Every row gives one point. Any point is a mix of the corners, with weights that add up to 1. It lies inside the corners' shape when no weight is negative. Is each point inside? If not, which corners have a negative weight?

Corners:
(1): [-9  5]
(2): [50 21]
(3): [-11 -60]
Points:
[ -4 -55] => outside (1)
[  2 -49] => outside (1)
[19 19] => outside (3)
[32 14] => inside

Corners:
(1): [ 36  18 -28   4  24  -9  -9  17  23]
(2): [-51 -50  43 -21 -29  -3 -25 -23   7]
(3): [-28 -15  50 -31 -13  35   1 -33 -14]
(4): [ 35  11  -1  14   6  -4  18 -31 -24]
(5): [ -6   6  -3   9 -24 -12 -40  13  27]
(6): [ 15  13 -14  39  17  15   7  25   6]
(7): [ 16  27 -13   1 -10  -6  16  23   1]
(8): [  5  31 -32  -5  36  -9  12   5   0]
(9): [-23 -13   8 -13 -18  16   0 -24 -60]
(10): [-17 -23  35  -2  11   4 -19 -16 -37]
Points:
[ 3  1  4  0  3 -2 -3 -5  2] => outside (9)
[ 12  13 -11  16  13  -1   7  15   2] => outside (3, 5, 9)
[ 13   8 -12  13  -6  -1   2   8  -4] => outside (3, 8, 10)
[15  7 -9  2  7 -3 -4  0  0] => inside
[ 5  5  1 -5  6 -2 -4 -9 -9] => outside (6)
[-20  -7  15 -19  -6   5 -20 -13   3] => outside (4, 6, 7)
[-10  -7   8  -1   1   3  -9 -11 -10] => outside (7)
[ 8  6 -4 18  4 -5 -1  4  6] => outside (1, 3, 9)

Corners:
(1): [ 20  26 -11   9  22 -17 -13  -5   7  22  32  -5  24   2  35 -20 -14   8
 -22  19]
(2): [19 29 -8 -1  6  0 13  8 -4 18 19 -7 27 15 14 19  3 -5 19 37]
(3): [ 17 -15 -24   1  -9 -14  15 -19 -16 -15  -1 -27 -12  18 -24  12 -19  -3
  25  19]
(4): [ -9 -13  13  15  22  28   0 -18 -21   3   1 -17 -15 -43 -43  14 -16 -14
   8  15]
(5): [  8  21 -25 -20   2  -5 -16 -11  -9  22  30  10  15   3  17   2   8   8
 -19   8]
(6): [  6 -60  -3  27  18  34   5   0  -3 -19 -14  28 -31  -2 -26   3 -42  -2
  14   4]
(7): [-20   0 -17  -8   0  37  30   3   1 -16 -14 -25  -2 -32 -47  -6 -38 -29
   8  16]
(8): [-32 -18  -7 -19  26   5 -30   1  38  -5  -9  20 -22   3  28  -1  -1  -5
 -28  -4]
(9): [-26 -15  14 -36  -8 -21 -34   4  30   3  -8  28 -21   1  29 -28   0  29
  -3  -1]
(10): [ 39 -20  -2  40  -3 -16  10 -24 -23  15  20  -8  19  -9  -6  13 -18 -37
  16  12]
(11): [ 11   5  -3   5  -3   4  24  -8  14  23  41  12  32 -11  -6 -14   3   4
 -33  21]
(12): [ -3 -25  16 -13   6  22 -12  -6  19 -22   4   6  13  -8 -40 -18 -36   7
   8   5]
(13): [ 45   1 -13  19  -9 -22  12 -28 -20 -18 -11   3  10   4 -15  16  -9 -23
   6  40]
(14): [ -3 -32  20 -44  16   3 -37  10   6   4   9  -6  -9  -4  37 -36  -8  20
 -31  -5]
(15): [ -7   2  19 -22  20   5 -21  26  40   9  15  33  11  11  20 -26  31   5
 -15 -10]
(16): [-12  -3  38 -14  -7  29 -35  13  18  14 -12  18  -5  17  20   2  18  29
 -21 -25]
(17): [-38 -29  18 -22  14  30 -22  15  21 -36   3  21 -36  -4  10 -19 -22  -3
  -7 -23]
(18): [-33 -19  -3   2  -3  10  35 -45 -24   9 -19  11   5 -22 -45  -2 -11 -10
  31  11]
(19): [ -8  -8   8 -24   2  46  -9  -9  45   7  -8  22 -40  -9  18  -6   2   3
 -41 -20]
(20): [ -9 -23 -20  -2 -27  24   6 -29   4 -15   1 -14  11 -26 -33 -20  -7  -3
   9  35]
(21): [ 11  15  -4  19   1 -20  -2 -30 -27  23  21   4   6  16 -15   7   0 -33
  11  40]
Points:
[ -6 -14  -3  -9   6  17  -4  -1   5  -9   4  -6  -3 -16 -11  -9 -21   7
  -6  15] => outside (10, 15, 18, 19, 21)
[ 10  -3  -8  16 -13  11  23 -19  -4   2  -2   3  -7   0 -13   6 -14 -13
   8  18] => outside (4, 5, 8, 12, 14, 15)
[  3 -35   0   7   4   9   2 -15  -5 -20  -7   1 -15  -9 -27 -11 -31 -12
  16  13] => outside (2, 5, 8, 11, 16)
[-14 -13   3 -12   8  10 -12  -2  11  -7   4  11 -12  -2   5  -8 -10  -2
  -6   0] => inside
[ -1  -4  -3  -5   8  -5   1  -4   1   3   8   5   3  -1   0  -3 -10  -4
   6  16] => outside (16, 19, 20)

Corners:
(1): [ 12  28   6 -17  17   1   3  -4  32  10   6 -12  -8   5  -7 -15  -3   9
 -18   8]
(2): [ 15 -12  -7 -14  11 -20  16 -28   8  20  12  13   8   2 -14  23  -3  10
  22 -27]
(3): [ -9  11  33  -5  18   4  17  12  -5  28 -11 -30  -7 -12   0 -19   5 -27
 -16   4]
(4): [  3   4 -29   2  -2   1  -4 -11  21  -4 -12   9  15  -4  14  36   2   8
   8   1]
(5): [ 13 -14  -1   1   7  10   6 -20  20   2 -29  16  -9 -15  -2  28 -21  11
  -1  -1]
(6): [ -6   2 -13   5 -10  -3 -21  -6  13   7 -18   1   5  11  -5  12 -18  21
  19 -22]
(7): [ -4 -17   7 -13  19   5  27  31 -20  13  -2 -29   7  -5 -11 -39 -13  -8
 -24  38]
(8): [-25  -5  22  -2  -1  27 -28  -8   6   0  10  24 -25 -52  40   5 -11  -5
  21 -24]
(9): [ 14  -4 -15  -1  -1 -26  19  15 -18 -18 -12  -8 -18   3  -9  18  -6   5
 -11  13]
(10): [  2 -18  25  34 -27  14  -9 -16   5  -7  22  36  -9 -22   7  -3  11  17
 -10   0]
(11): [-25  -1  35  -3  18  -2  -2  23  13  16   1  -3  -5 -51 -11 -12  -6   7
  -3  22]
(12): [ -3  -7  -3   6   6 -24  12 -47  11  -5 -10  -5 -10  11  -3  -8 -26 -11
   7  -8]
(13): [  0   2  19   1   8  16  27  -2  16   2 -11 -19  -2 -13 -37 -37  13 -34
 -16  11]
(14): [-13 -23   5   5 -14  -2  -6  -9  14   2  24   0 -24 -24   6  27 -18 -10
   0   8]
(15): [  0  29  16   5  12  21  25   7 -20  21  -1 -27  -2   4 -26 -37 -13  -3
   7  24]
(16): [ 20   2  28  11  11  15   5  -7   0  -2   4 -34  -3   2 -11 -37  16   3
   4   5]
(17): [ -4 -16  10  19 -21  -3  14  10  16 -11  22   9  -8 -21  12  28 -35  12
   9 -25]
(18): [ 19  -5   9 -11  -1 -10  -6   6  -2 -23  -3  12  15  19 -11  19  -9   5
   7   8]
(19): [  9   1   3  27  31   8 -24   0  12   2  10  17  -9  41   4  18 -12  32
  36 -28]
(20): [-48 -10  26  -7   5  43 -33 -31 -21 -19   5  18 -13 -60  10  10  20  11
 -23 -11]
(21): [-15  -8   2 -14  -7 -11  21   2   9  -6  -6   6  -6  19  -2  24   4  28
   4  11]
Points:
[ 2 -5  6  5  3  6  6 -2  1 -6  1 -2 -3 -4 -3 -1 -6 11 -7 15] => outside (2, 3, 6, 8, 13)
[  5   9   6 -13  18 -15  15  -1  15  11 -10  -3  -7   9 -10  12  -5  -8
   7   8] => outside (6, 7, 10, 16, 17, 20)
[-12   6  21  -1  10  14 -12 -15   6   8   0   7  -7 -19  -8  -4  -2  -2
   0  -5] => outside (4, 7, 9, 16, 17, 21)
[-11  -6  10  -1   6   2  -2  -1   1   4  -1   1  -6 -16   3   7 -11   6
   9  -2] => outside (1, 10, 13)
[ -1 -12   2  12  -7  12 -10 -33   9  -7   6  17  -3 -12   3  20  -9   4
  18 -20] => outside (1, 3, 7, 9, 11, 21)
[ -4  -3   2 -12   4  -6  10  -6   5   6  -3  -3  -2 -10  -6   8 -10  -1
  -1   1] => outside (10, 16, 19)
[ -4  -5   7   3   0   7  -1  -9   5  -2   2   4  -7 -11   3   8  -7   4
   1  -4] => outside (11)
[  8   0   4   5  13  11   2  -5  -8   2 -11  -2   4  14 -13   1   7  12
   7  -1] => outside (1, 8, 11, 12, 14, 17)
